Every row gives one point. Before rounding, the points of a table are all equally far from one centre. They may lie mostly on one side of it. Write the centre, to within rounding.
(in the rows, 128 means zero)

Points, 7 rows:
[[ 85 140]
 [ 88 142]
 [107 152]
 [119 154]
 [ 98 148]
 [ 73 120]
 [ 80 134]]
Centre: [120 104]

Points, 7 rows:
[[170  91 171 132]
 [137  86 131  90]
 [144  83 149 166]
 [114 116  78 125]
 [164  88  99 132]
 [ 94  98 110 116]
 [105 166  83 128]]
Centre: [139 139 136 132]

Points:
[[143 114 111 199  82 131 122 116]
 [176 151 128 176  83 130 128 128]
 [161 134 148 126 105 101 115 108]
 [124 139 144 164 102 103 130 176]
 [144 119 150 146  74 101 106  98]
 [105 128 116 147 100  96  80  88]
 [140 142 169 134  78 125 116 120]
 [139 129 122 176  78  70  85 143]
 [147 120 168 151 110  88  85 136]
 [174 154 138 155  65 110 109 129]
 [125 126 173 153  77 101 105 126]
 [139 143 115 171  76  74 114 126]]
Centre: [133 134 121 154 100 126  92 136]

Points, 17 rows:
[[156 145 178 123 132  80 108  71 100 153 172]
 [113 100 198 124 132 139  91 104 140 134 113]
 [ 90 143 209 103 139 109  98 114 113 107 133]
 [127 127 157 165 125  89  88 107 139 114 129]
 [109 156 189 141 163 125 140 118 127 138 171]
 [117 101 145 160 140  94  67 124 101 146 128]
 [117 152 185 134 140  92  66 105 101 129 118]
 [110 142 181 116 154 127  81 123 106 133  89]
 [136 134 178 137 122 126  82 106 121  92 132]
 [ 80 139 194 126 162 106  88  95 107 120 107]
 [123 166 185 114 110 113  82  99 104 132 102]
 [154 109 191 132  99  82  98 119  86 129 142]
 [134 147 161 124 144  89  87 116 144 123 111]
 [152 146 185  92 147  86  84  96  99 137 129]
 [148 159 155 147 119 101  95  71 125 121 150]
 [145 142 147 115 115  98  88 139  71 127 162]
 [132 130 182 101 118 146  76 121  80 125 146]]
Centre: [113 120 153 121 131 112 130  98  97 139 133]

Points:
[[169 180 155 167 151 109 182 132 139 117 146 124  85  96]
 [160 181 123 174 156  90 159 135 137 116 131 116  83  92]
 [151 169 127 158 143  64 160 127 129 147 148 117  90 142]
 [137 131 140 185 140  78 179 136 132 117 144 123  92 138]
 [170 156 159 154 150  94 173 134 138 146 133 132  71 117]
 [147 174 121 170 161  89 168 135 132 138 153 136  66 100]
 [139 172 149 160 183 105 174 152 131 146 146 144 112 114]
 [146 198 147 141 150  88 185 121 131 134 149 147 103 125]
 [127 154 130 162 134 114 162 146 116 133 145 127 101 164]
 [154 143 145 134 132  82 188 133 159 152 126 131  82 117]
 [177 148 141 175 143  79 186 123 156 125 134 134  95 116]
 [144 163 139 162 156  85 191 131 148 130 132 143  72 119]
 [188 156 130 145 150  94 180 137 108 137 152 126  93 123]
 [165 139 123 147 154  77 176 147 130 129 142 129  74 139]
 [171 152 155 162 160  57 167 129 142 132 140 132 104 110]
 [131 151 125 156 154  82 194 142 151 135 148 129  91 148]
 [159 144 123 162 137  90 190 147 126 127 123 128  78 113]
 [170 144 144 166 161  70 170 119 132 136 121 127  90 107]]
Centre: [141 145 131 141 144 107 153 123 141 122 152 131 110 111]
